Each row is a point. Each copy is the shape, with its points in the same order, turned, moved and blurred by noise. Some copies are also mirrored. Which?

Shape (6 x 3)
[[-3.8 -6.8 -1.3]
 [ 9.0 -2.3  3.6]
 [-1.5 -0.8  6.8]
 [ 0.9  5.5  4.6]
 [ 7.5 -1.8  0.4]
 [ 1.5 -0.4 -0.9]]
Copy 1 (6 x 3)
[[-1.2  2.3 -8.8]
 [ 7.4 -7.4 -1.7]
 [-3.3 -4.9 -1.6]
 [-0.9 -3.4  4.7]
 [ 7.4 -3.7 -1.9]
 [ 2.4  0.5 -1.3]]
Copy 1 is: only turned
Copy 2 (6 x 3)
[[-7.3  1.8 -4.1]
 [ 6.5  5.5 -1.8]
 [ 1.3 -2.5 -7.0]
 [ 4.5 -5.9 -0.8]
 [ 3.9  4.6  1.0]
 [ 0.4  0.2  1.5]]
Copy 2 is: only turned

Shape (9 x 6)
[[-1.8 -4.7 -6.6 -0.6  1.2  5.8]
 [-4.7  1.2  6.0 -6.0 -7.9  1.5]
 [ 5.6  1.6 -3.1  2.1 -0.6 -6.7]
 [-6.3  4.6  4.5 -6.8  2.9  5.4]
 [-0.2  0.7  4.8 -3.6  1.5  2.2]
 [ 5.3 -4.3 -5.9 -2.3 -1.2 -2.0]
 [ 8.3  1.1 -2.1 -0.1  3.0  2.1]
 [-1.0 -7.0  3.4  3.8 -3.8 -6.3]
 [-3.0  0.7  1.0  2.9 -1.7  3.6]]
Copy 1 (9 x 6)
[[ -4.3   4.1   9.5  -2.4  -2.0   3.8]
 [  5.9  -7.2   2.9   3.9  -6.8   2.9]
 [ -1.8   4.3  -2.2   2.3   2.8  -4.5]
 [  1.5 -10.4   7.6   0.4   3.5   6.4]
 [ -1.8  -6.0   0.4   0.9   1.5   4.0]
 [ -6.8   4.0   3.2   3.1  -1.8  -2.6]
 [ -7.7   1.5  -1.1   3.2   3.9   2.3]
 [  1.1   1.0  -2.9  -4.5  -8.1  -1.9]
 [  2.4   1.4   2.9  -2.2   0.0   6.5]]
Copy 1 is: mirrored
Copy 2 (9 x 6)
[[-2.1 -5.5 -1.3  2.6  0.7 -5.7]
 [ 0.4  0.1 -8.0 -2.4  5.3  8.6]
 [ 4.8  4.1  6.6 -3.3  0.6 -1.4]
 [ 3.9 -9.2 -8.3 -6.6  3.3  3.6]
 [ 0.5 -5.1 -1.9 -6.4  1.4  3.9]
 [-1.9  2.9  2.8 -1.9  0.7 -5.5]
 [-0.5 -3.3  7.1 -6.2  3.4 -3.2]
 [ 0.1  3.8  2.5  2.0 -5.5  6.3]
 [ 3.0 -6.1 -0.4  1.6  2.6  3.6]]
Copy 2 is: mirrored
Copy 3 (9 x 6)
[[-0.3  2.2  7.9 -3.9  0.8  0.2]
 [-4.6  1.1 -8.5 -0.9  1.6 -5.7]
 [ 6.1 -2.5 -2.1  5.5 -6.1  4.0]
 [ 3.6  0.1 -6.0 -5.6  8.0 -6.2]
 [ 1.4 -2.1 -4.0 -0.5  5.3 -1.3]
 [ 0.6  2.4  4.3  4.4 -2.0  3.8]
 [ 4.3 -5.5  4.1  5.2  2.0  1.4]
 [-3.1 -0.6 -6.3 -1.0 -4.0  9.1]
 [ 0.0 -4.1 -1.3 -4.9 -1.0 -1.3]]
Copy 3 is: mirrored
Copy 4 (9 x 6)
[[-10.3   2.5  -0.7  -0.8   1.7  -3.2]
 [ -0.3  -2.0   2.9   5.2  -7.3  -9.6]
 [  3.7   0.4  -1.2  -1.0   8.4  -5.4]
 [ -3.5  -0.2  -1.8   9.7  -7.1  -1.1]
 [ -0.4  -2.2   0.7   4.1  -2.5  -1.3]
 [ -3.8  -2.9   0.3  -0.6   8.1  -5.4]
 [ -0.1   0.6   3.3   3.2   8.8   1.0]
 [  1.5  -3.7   0.3  -8.8  -1.3  -6.5]
 [ -2.2   4.5   1.9  -1.4  -3.4  -2.5]]
Copy 4 is: only turned

Shape (11 x 8)
[[-0.3 -4.6 -5.9 -5.9 -0.9 -0.3  2.0 -2.3]
 [ 0.3 -2.4 -6.7  4.1 -4.9  0.5  3.7  3.8]
 [-3.4 10.2  3.4  0.8  2.3 -7.3  3.4 -0.8]
 [-1.8  5.6  4.7  1.8  5.7 -5.6 -3.2 -0.5]
 [ 4.2  3.6  9.7 -3.8  1.9  1.7  0.6  8.4]
 [-3.0  0.3 -3.8 -2.7  4.4  1.4 -0.1  2.1]
 [ 5.1 -4.0 10.6  1.6  2.7 -0.5  0.3  9.1]
 [-3.8 -5.4 -2.0  0.8 -6.8  4.8  0.7  0.7]
 [-6.1  1.5  4.5 -3.3  4.0 -5.3  0.2 -0.5]
 [-2.0 -4.1 -2.0 -1.7  2.3  4.2  3.4 -5.3]
 [-6.0  2.1  2.8  1.0  3.5 -3.3  4.5  1.7]]
Copy 1 (11 x 8)
[[  0.9   3.5  -1.6   0.0  -0.2  -4.7   3.7   4.5]
 [  4.5  -2.1   4.8  -6.0  -3.5  -0.5   0.3   5.2]
 [ -5.4  -7.3  -0.3   6.8  -6.4   2.7  -4.0  -4.4]
 [ -4.2  -4.7  -2.3   3.2  -0.6   1.2  -4.2  -8.2]
 [ -2.6 -13.2  -7.7  -2.2   1.9   3.0   4.9  -1.1]
 [  3.4  -3.2  -0.5   2.0   1.2  -4.5   1.4  -1.5]
 [  0.6 -10.9  -9.1  -9.6  -1.4   3.5   2.9  -4.5]
 [  4.5   1.9   3.4  -5.0   1.3   3.8   6.1   2.6]
 [ -1.1  -1.7  -5.1   5.7  -1.0   2.4   0.2  -5.8]
 [  1.1   3.0   0.3  -1.1  -2.2  -3.8   7.4  -2.1]
 [  1.6  -3.8  -1.0   3.0  -5.7   2.4   0.9  -5.9]]
Copy 1 is: only turned
Copy 2 (11 x 8)
[[ -0.2  -1.7  -1.4   5.6  -6.2   0.1   0.0  -4.9]
 [  2.6  -0.6 -10.1   0.4   0.1   2.2   1.3  -2.7]
 [ -2.7  -5.8  -2.9  -3.2   2.7 -14.0  -1.0   2.4]
 [ -1.7   0.2   2.6  -2.3   5.3 -11.6  -0.1   1.4]
 [ -6.0   6.4  -0.9  -6.4  -3.6  -5.7   2.6   9.1]
 [  1.7   0.1  -0.7   3.5  -2.2  -4.9   5.7  -0.5]
 [ -2.1  12.6  -2.3  -7.6  -1.7  -4.3  -0.7   4.3]
 [  5.5  -1.9  -2.7  -2.6  -3.4   5.1   1.0  -2.0]
 [ -0.1  -1.5   2.9  -3.3  -2.3 -11.2   0.8  -2.0]
 [  5.9  -0.7   0.7   4.9  -5.2  -2.0  -2.1   0.2]
 [  3.2  -1.2  -2.9  -3.1  -1.8 -10.9   0.9   0.0]]
Copy 2 is: only turned
Copy 3 (11 x 8)
[[  3.2   6.8  -2.8  -3.0   2.6  -3.6  -0.5   1.8]
 [  4.4   2.5  -1.1  -6.0  -3.6   2.6   2.4  -5.3]
 [ -5.8  -6.8   5.3   3.1   0.6   2.3   3.1   4.2]
 [ -8.3  -3.8   5.0   5.2   0.3  -3.2   1.4  -1.2]
 [ -3.5   2.9  -1.0  13.3  -1.7   5.3   0.5  -4.0]
 [ -4.3   3.2  -4.1  -0.8  -1.9  -2.3  -0.6   0.0]
 [ -2.0   4.7   0.2  12.3  -2.4   1.2   6.7 -10.0]
 [  3.1  10.0   2.7  -3.7  -5.9   0.7   0.6  -2.4]
 [ -5.1   0.9   2.8   5.0  -1.2  -4.4   3.5   4.4]
 [ -3.6  10.0   0.5  -4.0   2.7  -1.1   1.8   0.3]
 [ -5.3   0.2   1.7   1.5  -2.7   0.3   6.6   2.6]]
Copy 3 is: mirrored
Copy 4 (11 x 8)
[[ 3.1 -1.3 -2.1 -0.2  0.4 -7.4 -2.6 -6.3]
 [ 3.3  3.3  4.0  1.2  3.7 -7.5 -2.7  3.9]
 [-2.9 -5.4  0.9  0.8 -7.9 -0.7  2.3  8.5]
 [-4.7 -4.4 -0.7  0.8 -4.3  4.9  1.1  5.0]
 [-1.1  9.1 -3.3 -3.4 -7.9  6.3  0.8  1.6]
 [ 3.4 -2.4  2.2 -3.5 -0.6 -0.5 -0.5 -1.9]
 [ 2.2 10.7 -2.7  4.0 -4.3  7.0 -1.8  2.0]
 [ 1.1  4.9  1.7  0.7  3.3 -6.9  5.1 -2.2]
 [ 0.4 -4.6 -2.7  2.2 -6.2  1.7  4.7  1.4]
 [ 0.7 -1.3  5.1  2.0 -0.8 -3.7  0.1 -8.0]
 [ 2.0 -2.2  2.7  1.6 -6.1  0.1  3.3  2.6]]
Copy 4 is: only turned
